Every row gives one point. The ring and each string are closed loops that go straight from each point to the next, and from the last back to the first. Before rounding, they use only three directions, however many columns there are. How many times does the string pass through the ring? Passing back the other way cancels.

Ring (7 x 4)
[[ 0.05  0.37  0.29 -0.13]
 [-0.24  0.61  0.38  0.23]
 [-0.51  0.54  0.25  0.58]
 [-0.48  0.11 -0.05  0.56]
 [-0.05 -0.46 -0.34  0.03]
 [ 0.23 -0.52 -0.32 -0.33]
 [ 0.32 -0.15 -0.03 -0.47]]
String (33 x 4)
[[-0.28  0.09  0.41  0.64]
 [-0.28  0.14  0.04  0.32]
 [-0.40  0.21 -0.15  0.30]
 [-0.46  0.23 -0.20  0.33]
 [-0.28  0.09  0.08  0.37]
 [-0.23  0.01  0.32  0.55]
 [-0.42  0.00  0.15  0.70]
 [-0.66 -0.05 -0.25  0.77]
 [-0.48 -0.07 -0.41  0.38]
 [-0.42 -0.11 -0.55  0.20]
 [-0.41 -0.38 -0.56  0.35]
 [-0.24 -0.53 -0.27  0.41]
 [-0.06 -0.36  0.14  0.37]
 [-0.08 -0.15  0.01  0.16]
 [-0.12 -0.13 -0.25  0.00]
 [-0.12 -0.33 -0.57 -0.13]
 [-0.01 -0.74 -0.67 -0.12]
 [ 0.07 -0.77 -0.35  0.05]
 [ 0.05 -0.58 -0.13  0.13]
 [-0.02 -0.19  0.11  0.18]
 [-0.14 -0.06 -0.30 -0.06]
 [-0.16 -0.14 -0.43 -0.08]
 [-0.07 -0.10  0.11  0.19]
 [-0.11 -0.33  0.02  0.33]
 [-0.31 -0.53 -0.31  0.49]
 [-0.48 -0.38 -0.52  0.48]
 [-0.50 -0.10 -0.58  0.30]
 [-0.28  0.03 -0.19  0.19]
 [-0.18  0.04 -0.02  0.17]
 [-0.39  0.12 -0.23  0.28]
 [-0.66  0.24 -0.30  0.54]
 [-0.76  0.28  0.08  0.98]
 [-0.55  0.22  0.26  0.85]]
Times through: 1
